Every row gives one point. Each copy is the shape, with its points in the same order, turned, moved and blurred by noise. Say if it was mirrored as well.
In the rows, 128 means zero.

Shape (8 x 2):
[[197 128]
 [123 147]
 [140 143]
 [ 95 141]
 [219 128]
 [106  97]
 [119 134]
 [ 83 111]]
Copy 1 (8 x 2):
[[186  91]
 [141 153]
 [155 141]
 [122 168]
 [207  75]
 [ 99 128]
 [132 146]
 [ 89 154]]
Copy 1 is: only turned
Copy 2 (8 x 2):
[[195 146]
 [118 148]
 [134 150]
 [ 91 131]
 [216 152]
 [116  91]
 [119 131]
 [ 89 100]]
Copy 2 is: only turned

Shape (9 x 3):
[[ 79 147 187]
 [117  90 113]
 [184 136  81]
 [ 87 105 119]
 [108 115  84]
 [121  87 111]
 [152 112  77]
 [ 98  85 121]
 [137 139 137]]
Copy 1 (9 x 3):
[[173 168 165]
 [180  87 107]
 [103  51 102]
 [188 123 100]
 [156 100  73]
 [179  82 101]
 [137  57  84]
 [196 101 105]
 [138 107 142]]
Copy 1 is: mirrored
Copy 2 (9 x 3):
[[114 135  63]
 [115  80 148]
 [170 125 201]
 [ 90 101 133]
 [102 112 170]
 [117  80 153]
 [136 102 194]
 [100  81 136]
 [150 126 133]]
Copy 2 is: mirrored
Copy 3 (9 x 3):
[[ 81 111 193]
 [132  90 104]
 [153 169  78]
 [104  83 118]
 [102 101  76]
 [136  93 105]
 [146 125  63]
 [120  76 116]
 [124 136 132]]
Copy 3 is: only turned

Shape (9 x 4):
[[145 102 150  78]
 [228 133 109 136]
 [ 91  84 165  95]
 [128 114 138 124]
 [160 147 152 189]
 [149 144 218 139]
 [103  87 144  98]
 [118 131 141  84]
 [152 127 117 126]]
Copy 1 (9 x 4):
[[149 189 142 104]
 [225 139 101 146]
 [ 88 192 150 107]
 [125 150 134 121]
 [146 107 131 187]
 [136 158 195 184]
 [ 96 176 128 102]
 [133 156 165  94]
 [155 140 119 119]]
Copy 1 is: mirrored
Copy 2 (9 x 4):
[[148  90 159  91]
 [221 154 106  61]
 [126  77 174 141]
 [151 113 142 129]
 [190 184 140 150]
 [157 168 214 121]
 [129  79 156 135]
 [111 113 145 103]
 [160 133 117 113]]
Copy 2 is: only turned
Copy 3 (9 x 4):
[[154  86 148 105]
 [141  95  69  25]
 [122  87 161 156]
 [119 107 119 115]
 [ 64 130  92  68]
 [ 69 117 175  67]
 [131  90 141 149]
 [150 122 147 119]
 [132 116  97  94]]
Copy 3 is: mirrored
Copy 4 (9 x 4):
[[128 168 120  90]
 [221 159  95 151]
 [ 72 134 126  86]
 [124 138 129 133]
 [140 147 126 203]
 [110 218 134 171]
 [ 91 125 115  97]
 [127 143 151 101]
 [157 125 132 151]]
Copy 4 is: mirrored

Shape (11 x 8):
[[120  98 112 108 134 100 109 162]
 [128  93 130  95 129 127  90  83]
 [168 145 156 122 106 115 111 167]
 [124 121 149 161 124 222 206 154]
 [146 103 140 176 105 152 165  89]
 [ 91 139 156 136 144 150 117 134]
 [145 188 140 114  98 112 128  49]
 [103 100 141 118 109 105 100 151]
 [109 164 118 105 148 130 110 134]
 [101  99 134 119 196 135 128  85]
 [146  95 160 110  99 114 161 162]]
Copy 1 (11 x 8):
[[142 143 110 150 128 124 142 175]
 [135 116  98 120 110 160 102 119]
 [166 108 131 155 164  75 125 140]
 [147  68 138  97 174 122 249  99]
 [136  66 113 150 112 120 185  73]
 [102 127 142 112 154 124 153 117]
 [156 130 128 117  86  78 108  47]
 [120 115 118 138 119 113 131 172]
 [134 169 119 114 146 105 138 117]
 [115 148 134 133 124 196 149  95]
 [176  86 150 145 123 114 163 162]]
Copy 1 is: mirrored
Copy 2 (11 x 8):
[[ 91 114 115 102 116  91 111 149]
 [125 109  96 139 136 133  69 110]
 [151 137 166 126 122  94 121 168]
 [137 103 167 107 110 192 223 109]
 [152 109 137 160  88 140 153  80]
 [ 84 123 170 132 137 148 119 118]
 [155 202 119 188 123 146  96 106]
 [ 86 102 134 133 101 111 101 160]
 [ 93 167 135 110 138 133 110 132]
 [ 76 106 111 134 169 137 119  70]
 [134  93 122 142 111 111 155 169]]
Copy 2 is: mirrored
Copy 3 (11 x 8):
[[122 110  99  96 146  88 125 164]
 [126  89  99 112 137 116  87  93]
 [175 122 147 111 122 118 103 180]
 [132  97 149 161 140 221 194 164]
 [147 100 138 193 133 146 149 110]
 [ 95 106 163 105 136 143 126 141]
 [164 139 158 123  66 121 110  65]
 [114  84 123 111 124  90 111 161]
 [110 141 135  79 119 128 124 133]
 [100 105 126 101 183 128 138  77]
 [176  69 126 122 130 116 149 170]]
Copy 3 is: only turned
Copy 4 (11 x 8):
[[111 108 131 100 113  97  97 164]
 [113 111 108  89 159 134  69 116]
 [151 136 190 120 122 127 109 145]
 [125  67 135 171 102 219 181 151]
 [149  84 104 164 104 174 110  93]
 [ 83 118 137 156 148 144 124 141]
 [164 178 101 133 169 147 116  74]
 [ 89 128 142 112 105 111  90 142]
 [111 146 121 131 169 122 126 161]
 [ 86  64  92 126 180 117 117 119]
 [127 100 168  97  82 136 133 125]]
Copy 4 is: only turned

Shape (14 x 9):
[[100 129 163 137 118 124 151 110 178]
 [127  92 182 116  92 141  86 165  69]
 [188 135 195 167 122  96  78  93 143]
 [139 145  73  84 101  80 117 128 103]
 [113 183 188 108  91  79  75 133 183]
 [126 187 137 218 149 120 136 147 140]
 [106 190 175 106 110 143 103 149 134]
 [203 130 151 106 141 175 192 142 160]
 [165 174 126 128 149 171 110 137 130]
 [ 89 107 126 116 165 133 145 148 119]
 [106 112 157 133  87 146 122  79 109]
 [183 109 127  90 170 156 164 113 157]
 [238 118 108 163  94 161  88 136 166]
 [153 105 108 168 157 111 102 152 137]]
Copy 1 (14 x 9):
[[121 135 132 100  99 128 153 140 167]
 [106  77 137 143  81 122  79 165  57]
 [149  41 133 130  92 107 113  57 154]
 [135 134  62 122 152  78 123 119  73]
 [156  80 105  67  53  45 113 133 156]
 [131 137 143 214 100  74 136 123 188]
 [174 132 118 115  63  92  89 165 131]
 [203 114 121 152 129 192 173 144 126]
 [181 126  95 168 105 133  86 140 143]
 [107 148 149 130 144 128 113 183 128]
 [ 91 138 125 113  76 154 105  97 121]
 [176 111 113 123 173 183 136 140 136]
 [152  41  39 197 108 169 144 106 137]
 [110  89 107 179 158 108 126 147 142]]
Copy 1 is: only turned
Copy 2 (14 x 9):
[[100 121 138  81 153 139 130 123 170]
 [108 136 190 167  90  98  76 182 144]
 [117 139 125 147 124  66  70  76 206]
 [120 180  85 144  83  98 155 127  88]
 [ 64 185  93 119 157  84 112 159 212]
 [154 134 124 172 163 138 177 106 218]
 [101 184 132 140 147 155 117 165 174]
 [203 143 133  70 115 180  98 106 157]
 [160 150 117 165 132 174  91 128 159]
 [135 124 162 132 175 134 147 148 110]
 [ 67 125 161 147 108 140 114 108 139]
 [184 134 130  90 154 158  81  91 116]
 [174  84  69 141  74 125  73  95 179]
 [163 109 111 164 157  93 122 117 147]]
Copy 2 is: only turned

Shape (17 x 11):
[[179 116 117  95 124  57 142 143  97 142 188]
 [112  97 126 168 121 137 151  77 207  90 110]
 [ 91  93 129 124 131 173 144 135 131 160 137]
 [119  66  96 170 102 169  60 117 129  84 150]
 [162 160 204  78 170  81  99 125 136 143 155]
 [149  59  86 126 178 154 114 110 105  98  80]
 [ 62 157 101  96 151 158  87  90 139 101 156]
 [101 201 159 211 122 144 101 183 187 184  88]
 [121 133  99 135 151  77  62 111  46 130 130]
 [137 152 138  65 108 124 158  75  89  89 148]
 [169 108 119 141 155 123  88 100 173  87 135]
 [ 88 163 115  99 120  94  95 141 118 154  63]
 [101 100 124 159 102 115 103 141 132 142 110]
 [124 116 137 148 162 100  83 178 157 117 130]
 [119 154 109 143 146 108 148 153 137 139 174]
 [ 97 181 128 165 116  81 169  23 109  91  99]
 [149  89 157 125 143 119 189 113  84  70 101]]
Copy 1 (17 x 11):
[[144 184 170 124  89  70 136 150 108 123 182]
 [137  89 115 115 150 159 127  45 190 114 137]
 [100 124 157 110 108 200 155 127 136 145 135]
 [103  57 125 141 155 176  99 153 153 121 198]
 [172 207 131 101  78 141  84 129  97  66 125]
 [156  56 124  65 156 147 149 150 106 145 146]
 [ 59 117  85  84  94 182  90 100 101 115 161]
 [112 220  80 157 181 215 101 132 186 151  79]
 [116 133 119 122 146 115  71 160  44 158 160]
 [129 130 102 134  68 121 160  86  66 102 168]
 [160 110 103  87 144 138  96 117 155  98 178]
 [115 149  81 124  98 138  97 139 104 181  80]
 [114 120 136 151 136 157 104 136 145 161 125]
 [118 149 134 101 150 138  84 163 158 104 112]
 [ 81 189 136 107 139 128 135 120 139 122 152]
 [127 131  84 154 157 117 120   8  66 143 137]
 [159  94 147 126 143 114 186 100  81  88 116]]
Copy 1 is: only turned
Copy 2 (17 x 11):
[[120 144  82  99  86  74 124 133 113 185 154]
 [102 116 207 165 116 152 131 110 196 118 124]
 [101 101 156  83 135 190 160 119 154 143 154]
 [118  44 155 160  75 201  89  88 142 150 130]
 [ 79 152 134 106 171  95 111 143  68 192 116]
 [145  47 129 114 167 141  91  90 164 106 134]
 [106 148 172 109 119 206  85 106  87  91 133]
 [ 51 150 114 161 150 219 202 139 156 144  31]
 [101  72  82 101 100 127  91  97  66 101 104]
 [163 138 177 107 113 102 135 136  72 114 158]
 [110 111 151 172 138 130  77  99 148 158 119]
 [116 135 118  64 126 151 126 152 116 101  42]
 [ 91  81 133 112  96 166 142 124 151 142  88]
 [ 69 113 103 143 137 162  92 156 151 161 104]
 [ 86 159  98 130 112 161 149 133 131 137 153]
 [101 141 187 150 109  84 162  97 100  27 100]
 [135  66 158 132 147  84 148 163 140  99 172]]
Copy 2 is: only turned
Copy 3 (17 x 11):
[[169 126 108 113 132 119 119  83 179 166 220]
 [109 101 115 111 118 137 158 104 167  56  69]
 [122 109 188 105 127 176 146 139 146 139 121]
 [107 116 151 215 111 181 114 105 193 100 101]
 [137 156 169 107 133  43 148  55 142 169 158]
 [171 111 131 187 107 124 165 181 178 131  94]
 [ 34 122 155 140  90 113 122 136 144 143 116]
 [140 173 180  85 165 136  50  86  71  93  58]
 [125 107 140 204 148  87  84 146 128 155 181]
 [107  99 123 127  60 106 173 101 121 140 193]
 [129 144 113 166 121 102 144  89 182 119  93]
 [146  93 163 116 100  82  63 139 100 145 119]
 [148  97 172 140 135 144  87 110 146 104 120]
 [145 165 169 135 136  96  88 109 184 117 114]
 [120 161 127  93 141 138 106 119 147 130 161]
 [ 86  66  85 125 127  80 148 124  68  58 156]
 [178 118 141 140  94 107 195 141 146  79 173]]
Copy 3 is: mirrored

Shape (18 x 12):
[[148 131 115 171 135 123 116 136 118 170 136 120]
 [130 149 119 135 147 127 104 145 137 130 127 123]
 [134 116 118 126 134 125 127 138 124 134 122 134]
 [141 137 128 112 145 120 131 125 111 157 161 151]
 [151 135 146 139 152 121 135 141 121 131 123 106]
 [139 123 130 129 132 123 121 134 120 127 166 106]
 [145 129 120 123 130 122 117 138 148 125 125 136]
 [146 122 124 114 140 121  91 143 118 149 125 115]
 [150 136 124 117 151 128 113 100 122 124 126 113]
 [149 131 117 123 110 133 104 137 163 249 118 128]
 [137 126 123 117 141 134 133 136 109 126 117 110]
 [ 69 135 123 113 141 115 118 105 137 149 143 120]
 [136 113 136 113 152 131 131 140 134 126 115 110]
 [144 136 156 135 124 157 119 111 110 126 134 116]
 [134 128 191 142 135 118 119 126 113 136 129 155]
 [149 140 118 145 146 145 123 141 118 126 185 115]
 [142 143 134 113 120 116 131 133 119 131 116 108]
 [ 57 144 121 119 149 128 133 141 129 125 118 112]]
Copy 1 (18 x 12):
[[133 145 152 163 132 124  90 131 148  98 105 157]
 [143 128 146 131 127 111  91 124 129 142 116 142]
 [127 116 119 133 119 122 112 133 142 132 120 150]
 [134 122 147 130 123 139 125 113 138 122 122 190]
 [154 124 153 140 148 130 123 132 143 129 106 127]
 [125 124 163 124 142 125 124 151 122 127 125 159]
 [145 107 134 119 114 120 101 127 142 122 125 140]
 [132 110 144 122 127 113  93 131 128 129  85 160]
 [143 112 135 123 147 112 123 100 117 118 106 143]
 [105 127 139 120 118 179  31 116 169  80  81 182]
 [138 115 124 142 140 132 122 132 118 139 101 140]
 [ 85 156 126 110 143 134 104 101 123 150 134 152]
 [129 100 129 127 146 127 114 130 147 143 110 135]
 [127 107 163 149 137 137 129 103 111 114 110 129]
 [115 117 181 131 107 129 148  93 162 121 106 138]
 [152 120 176 153 147 124 110 140 112 128 145 173]
 [141 129 131 116 133 143 125 130 129 126  94 134]
 [ 96 151 119 128 138 138 107 116 131 188 132 127]]
Copy 1 is: mirrored
Copy 2 (18 x 12):
[[132 158 112 124 131 114 127 150 128 174 149 132]
 [141 144 122 128 144 123 114 150 114 131 115 122]
 [119 126 130 124 142 122 124 134 133 129 143 116]
 [136 138 130 113 160  93 158 118 122 131 145 133]
 [128 158 132 113 134 129 142 148 121 133 134  94]
 [132 135 117 138 129 116 153 133  96 131 145 109]
 [138 118 122 123 142 127 123 152 132 115 136 120]
 [141 136 135 123 137  97 104 137 113 132 151 107]
 [160 146 113 121 140 122 126 116 129 119 138  98]
 [147 104 119  64 115  58 103 157 142 195 141 142]
 [117 143 128 112 137 130 122 123 115 121 143  98]
 [115 120 103 139 139  85 129  96 125 136  87 113]
 [127 126 141 118 135 130 126 131 124 123 132  84]
 [150 155 136 118 102 135 141 113 114 125 134 124]
 [134 163 163 131 109 100 161 137 150 115 127 127]
 [148 141 119 138 143 135 160 135  79 148 142 129]
 [124 145 115 103 125 114 129 137 117 109 136 101]
 [ 84 134 121 130 145 117 114 110 111 125  71 105]]
Copy 2 is: mirrored
Copy 3 (18 x 12):
[[149 121 112 134 128 116 165 150 115 144 161 169]
 [139 114 104 143 145 121 133 135 141 116 140 147]
 [127 120 117 104 131 120 138 128 119 118 136 153]
 [121 151 104 123 124 105 123 110 136 128 173 159]
 [154 126 141 128 160 122 132 132 125 126 159 153]
 [116 131 138 135 135 100 124 142 112 123 169 138]
 [142 121 120 115 120 125 119 139 138 109 139 144]
 [139 125  88 113 149 111 120 152 116 121 150 150]
 [150 129 113 133 135 110 106 116 108 128 138 129]
 [152 150  74  96 114  80 154 180 170 188 134 172]
 [132 122 117 105 158 118 134 121 116 126 150 127]
 [ 98 140 107 147 145  78 132 111 135 128 101 159]
 [137 113 136 103 161 109 118 126 126 118 137 138]
 [125 117 127 136 145 135 111 124 112 161 153 140]
 [121 139 134 121 150 150 102 119 123 145 152 197]
 [120 113 130 152 126 108 135 131 125 122 195 136]
 [137 149 124 121 152 129 125 138 123 125 140 128]
 [ 99 122 118 141 180  99 154 107 143 113 102 144]]
Copy 3 is: only turned
